Rows are points. The ring and each string are closed loops that go straight from each point to the next, and from the last back to the first. Before rounding, they use only three directions, however many columns there are. How many times does the string pass through the ring? Passing back the other way cancels.

Ring (8 x 4):
[[ 0.66 -0.19 -0.22  0.18]
 [ 0.67  0.09 -0.41 -0.04]
 [ 0.34  0.34 -0.39 -0.23]
 [-0.17  0.40 -0.06 -0.24]
 [-0.56  0.18  0.21 -0.09]
 [-0.70 -0.34  0.26  0.20]
 [-0.25 -0.67  0.13  0.42]
 [ 0.24 -0.55  0.02  0.39]]
String, 19 rows:
[[ 0.45  0.02 -0.01  0.09]
 [ 0.71  0.06  0.14  0.15]
 [ 0.42 -0.04  0.12  0.16]
 [ 0.20 -0.19 -0.10  0.14]
 [ 0.22 -0.24 -0.13  0.16]
 [ 0.57 -0.08  0.22  0.23]
 [ 0.85 -0.21  0.01  0.28]
 [ 1.09 -0.28 -0.29  0.27]
 [ 0.64 -0.38 -0.65  0.15]
 [ 0.30 -0.33 -0.60  0.08]
 [ 0.95 -0.02 -0.71 -0.04]
 [ 1.06  0.28 -0.58 -0.15]
 [ 0.89  0.50 -0.17 -0.17]
 [ 0.39  0.24  0.01 -0.04]
 [ 0.14 -0.10 -0.27  0.03]
 [ 0.35  0.16 -0.08 -0.03]
 [ 0.29  0.00 -0.22  0.01]
 [ 0.38 -0.25 -0.71  0.01]
 [ 0.26 -0.12 -0.24  0.06]]
Times through: 0
String:
[[-0.27 -0.34 -0.17  0.14]
 [-0.73 -0.56 -0.10  0.21]
 [-1.12 -0.24  0.33  0.11]
 [-0.81 -0.05 -0.04 -0.07]
 [-0.31 -0.10 -0.25 -0.03]
 [-0.20  0.16  0.12 -0.04]
 [-0.33  0.25  0.33 -0.05]
 [-0.57  0.24  0.64  0.02]
 [-0.36 -0.09  0.28  0.12]]
Times through: 0

Ring (9 x 9):
[[ 0.20  0.23  0.52 -0.28  0.41 -0.06  0.18 -0.14  0.32]
 [-0.05  0.49  0.32 -0.32  0.29 -0.06 -0.04 -0.11  0.20]
 [-0.34  0.60 -0.03 -0.28 -0.02 -0.10 -0.19  0.01  0.07]
 [-0.50  0.45 -0.35 -0.14 -0.37 -0.19 -0.17  0.18  0.01]
 [-0.48  0.10 -0.39 -0.05 -0.44 -0.19  0.02  0.30  0.08]
 [-0.34 -0.27 -0.17 -0.07 -0.20 -0.08  0.28  0.33  0.23]
 [-0.16 -0.47  0.10 -0.12  0.07  0.00  0.45  0.29  0.36]
 [ 0.15 -0.48  0.45 -0.17  0.37  0.02  0.56  0.13  0.47]
 [ 0.31 -0.19  0.59 -0.21  0.45 -0.04  0.46 -0.04  0.45]]
String, 19 rows:
[[ 0.68 -0.25  0.80 -0.13  0.49 -0.14  0.60 -0.16  0.53]
 [ 0.43 -0.25  0.51 -0.08  0.25 -0.17  0.51 -0.02  0.44]
 [ 0.21 -0.12  0.22 -0.03 -0.03 -0.23  0.37  0.06  0.32]
 [ 0.34 -0.55  0.48 -0.07  0.27 -0.09  0.65  0.10  0.50]
 [ 0.31 -0.68  0.41 -0.03  0.21 -0.09  0.71  0.17  0.51]
 [ 0.16 -0.25  0.10  0.04 -0.17 -0.26  0.42  0.14  0.32]
 [-0.07 -0.05  0.14 -0.15  0.06 -0.09  0.24  0.12  0.28]
 [-0.08 -0.44  0.39 -0.27  0.43  0.14  0.47  0.18  0.44]
 [-0.01 -0.74  0.61 -0.33  0.71  0.28  0.66  0.21  0.57]
 [ 0.04 -0.68  0.69 -0.37  0.79  0.29  0.65  0.16  0.58]
 [ 0.02 -0.32  0.48 -0.29  0.50  0.12  0.43  0.10  0.44]
 [ 0.05 -0.17  0.40 -0.23  0.35  0.02  0.36  0.06  0.38]
 [ 0.10 -0.27  0.70 -0.40  0.77  0.21  0.44  0.01  0.49]
 [ 0.45 -0.25  0.95 -0.36  0.88  0.13  0.54 -0.14  0.56]
 [ 0.64 -0.01  0.79 -0.17  0.50 -0.15  0.45 -0.22  0.47]
 [ 0.53  0.01  0.91 -0.32  0.76  0.01  0.42 -0.24  0.49]
 [ 0.16 -0.02  0.68 -0.38  0.68  0.11  0.32 -0.08  0.42]
 [ 0.00 -0.05  0.56 -0.39  0.63  0.15  0.29 -0.01  0.40]
 [ 0.33 -0.13  0.79 -0.34  0.73  0.08  0.43 -0.11  0.49]]
Times through: 1

Ring:
[[ 0.23  0.66  0.22 -0.20  0.13  0.10 -0.32 -0.63 -0.10 -0.32  0.03  1.01
  -0.15  0.45]
 [ 0.18  0.51  0.27 -0.58  0.27  0.07 -0.20 -0.34 -0.23 -0.09  0.25  0.70
   0.17  0.19]
 [ 0.01  0.06  0.12 -0.84  0.42 -0.16  0.20  0.32 -0.21  0.03  0.29  0.04
   0.40 -0.34]
 [-0.07 -0.30 -0.10 -0.62  0.35 -0.36  0.51  0.74 -0.01 -0.10  0.10 -0.30
   0.28 -0.61]
 [ 0.01 -0.19 -0.15 -0.19  0.17 -0.33  0.41  0.48  0.15 -0.34 -0.12  0.01
  -0.05 -0.36]
 [ 0.14  0.36  0.01  0.04  0.08 -0.08 -0.05 -0.29  0.10 -0.48 -0.18  0.72
  -0.31  0.23]]
String, 24 rows:
[[ 0.26 -0.12  0.12 -0.45  0.04 -0.12  0.23  0.38 -0.04 -0.04  0.28  0.24
   0.28 -0.29]
 [ 0.25 -0.35  0.08 -0.54  0.03 -0.20  0.40  0.69 -0.03  0.05  0.36 -0.02
   0.42 -0.53]
 [ 0.04 -0.55 -0.06 -0.71  0.23 -0.37  0.64  1.04 -0.02  0.06  0.29 -0.46
   0.48 -0.83]
 [ 0.41 -0.56  0.03 -0.20 -0.27 -0.21  0.48  0.82  0.14 -0.04  0.30  0.07
   0.29 -0.55]
 [-0.11 -0.63 -0.27 -0.45  0.27 -0.53  0.78  1.12  0.16 -0.19 -0.03 -0.59
   0.20 -0.87]
 [-0.44 -0.13 -0.33 -0.55  0.70 -0.54  0.57  0.61  0.07 -0.39 -0.31 -0.48
  -0.05 -0.57]
 [-0.34  0.10 -0.23 -0.45  0.62 -0.40  0.35  0.28  0.04 -0.42 -0.29 -0.14
  -0.13 -0.31]
 [-0.19  0.19 -0.12 -0.39  0.48 -0.29  0.22  0.11  0.01 -0.38 -0.20  0.10
  -0.11 -0.16]
 [-0.27  0.14 -0.25 -0.20  0.48 -0.38  0.30  0.15  0.13 -0.55 -0.40  0.04
  -0.30 -0.17]
 [-0.37  0.27 -0.25 -0.31  0.63 -0.38  0.24  0.04  0.07 -0.55 -0.43  0.04
  -0.30 -0.12]
 [-0.09  0.18 -0.08 -0.33  0.37 -0.24  0.18  0.08  0.02 -0.36 -0.14  0.21
  -0.10 -0.12]
 [-0.40  0.28 -0.21 -0.48  0.72 -0.37  0.25  0.08  0.00 -0.46 -0.34 -0.04
  -0.19 -0.18]
 [-0.40 -0.07 -0.35 -0.35  0.61 -0.51  0.51  0.48  0.14 -0.50 -0.40 -0.33
  -0.19 -0.45]
 [-0.33  0.09 -0.19 -0.57  0.65 -0.39  0.35  0.32 -0.02 -0.34 -0.21 -0.18
  -0.02 -0.35]
 [-0.07  0.11 -0.03 -0.49  0.40 -0.24  0.22  0.20 -0.04 -0.24 -0.02  0.11
   0.06 -0.22]
 [ 0.31 -0.36  0.03 -0.26 -0.12 -0.20  0.39  0.62  0.09 -0.09  0.23  0.13
   0.23 -0.43]
 [ 0.18 -0.51  0.00 -0.55  0.06 -0.29  0.55  0.91  0.02  0.03  0.31 -0.22
   0.42 -0.69]
 [-0.30 -0.23 -0.06 -1.17  0.75 -0.41  0.55  0.84 -0.24  0.10  0.25 -0.64
   0.57 -0.80]
 [-0.40  0.21 -0.02 -1.15  0.91 -0.32  0.28  0.32 -0.31 -0.04  0.11 -0.32
   0.37 -0.43]
 [-0.28  0.21  0.07 -1.17  0.82 -0.25  0.22  0.29 -0.34  0.04  0.23 -0.21
   0.45 -0.40]
 [ 0.14 -0.05  0.23 -0.99  0.32 -0.10  0.22  0.45 -0.29  0.22  0.52  0.02
   0.63 -0.43]
 [ 0.48 -0.23  0.27 -0.52 -0.17 -0.02  0.20  0.46 -0.10  0.15  0.55  0.34
   0.50 -0.33]
 [ 0.26  0.00  0.14 -0.41  0.05 -0.09  0.14  0.23 -0.05 -0.08  0.25  0.36
   0.22 -0.18]
 [ 0.03  0.18  0.06 -0.51  0.32 -0.15  0.12  0.09 -0.09 -0.18  0.08  0.27
   0.11 -0.13]]
Times through: 1
String, 27 rows:
[[-0.23  0.19 -0.19 -0.26  0.47 -0.33  0.24  0.09  0.08 -0.49 -0.32  0.11
  -0.24 -0.13]
 [-0.13  0.27 -0.05 -0.43  0.46 -0.22  0.13  0.01 -0.04 -0.34 -0.12  0.22
  -0.07 -0.08]
 [ 0.26 -0.03  0.04 -0.10 -0.06 -0.13  0.17  0.18  0.10 -0.27  0.05  0.44
  -0.02 -0.11]
 [ 0.51 -0.22  0.00  0.38 -0.47 -0.11  0.21  0.25  0.32 -0.40 -0.02  0.65
  -0.21 -0.05]
 [-0.03  0.37 -0.15  0.19  0.19 -0.20  0.03 -0.29  0.21 -0.68 -0.45  0.61
  -0.53  0.22]
 [-0.26  0.70 -0.10 -0.19  0.59 -0.18 -0.11 -0.54  0.01 -0.63 -0.44  0.56
  -0.45  0.32]
 [-0.11  0.55  0.00 -0.33  0.47 -0.13 -0.08 -0.38 -0.06 -0.43 -0.20  0.53
  -0.22  0.21]
 [-0.16  0.83  0.04 -0.33  0.56 -0.06 -0.26 -0.70 -0.11 -0.50 -0.26  0.74
  -0.32  0.43]
 [ 0.07  0.36  0.09 -0.35  0.27 -0.08 -0.03 -0.18 -0.06 -0.28  0.01  0.53
  -0.04  0.09]
 [ 0.56  0.28  0.28  0.01 -0.30  0.14 -0.20 -0.31  0.02 -0.20  0.23  1.05
  -0.02  0.30]
 [ 0.53  0.63  0.40 -0.13 -0.17  0.27 -0.44 -0.70 -0.12 -0.18  0.27  1.30
  -0.02  0.56]
 [-0.03  1.11  0.32 -0.70  0.62  0.16 -0.54 -1.00 -0.38 -0.23  0.08  1.01
  -0.02  0.61]
 [-0.17  0.80  0.17 -0.75  0.70 -0.02 -0.25 -0.56 -0.30 -0.23  0.01  0.57
   0.03  0.28]
 [ 0.09  0.29  0.11 -0.45  0.26 -0.08  0.00 -0.09 -0.10 -0.20  0.10  0.46
   0.07  0.01]
 [ 0.50  0.11  0.26 -0.21 -0.21  0.07 -0.05 -0.03 -0.03 -0.08  0.33  0.76
   0.16  0.07]
 [ 0.56  0.35  0.39 -0.27 -0.20  0.20 -0.25 -0.32 -0.13 -0.04  0.41  1.02
   0.18  0.27]
 [ 0.07  1.04  0.37 -0.68  0.51  0.20 -0.54 -0.95 -0.38 -0.17  0.17  1.06
   0.05  0.59]
 [-0.21  0.86  0.14 -0.69  0.73 -0.03 -0.27 -0.64 -0.28 -0.30 -0.06  0.61
  -0.06  0.33]
 [ 0.04  0.32  0.08 -0.42  0.31 -0.10  0.01 -0.11 -0.08 -0.25  0.03  0.44
   0.01  0.03]
 [ 0.52  0.07  0.21 -0.02 -0.29  0.05 -0.02 -0.02  0.06 -0.18  0.23  0.80
   0.04  0.09]
 [ 0.64  0.39  0.28  0.28 -0.43  0.19 -0.31 -0.53  0.10 -0.35  0.11  1.31
  -0.22  0.50]
 [ 0.04  0.84  0.07  0.02  0.28  0.03 -0.36 -0.85  0.01 -0.60 -0.31  1.06
  -0.48  0.61]
 [-0.23  0.75 -0.06 -0.20  0.57 -0.14 -0.17 -0.62 -0.02 -0.61 -0.41  0.65
  -0.44  0.38]
 [ 0.07  0.23  0.02 -0.27  0.22 -0.14  0.07 -0.04  0.01 -0.32 -0.04  0.44
  -0.07  0.01]
 [ 0.35 -0.03  0.04  0.08 -0.20 -0.10  0.14  0.12  0.17 -0.33  0.01  0.58
  -0.12 -0.03]
 [ 0.47 -0.24 -0.01  0.31 -0.42 -0.13  0.24  0.29  0.30 -0.38 -0.02  0.57
  -0.18 -0.10]
 [ 0.01 -0.04 -0.20  0.09  0.11 -0.31  0.30  0.22  0.25 -0.54 -0.31  0.24
  -0.32 -0.15]]
Times through: 5
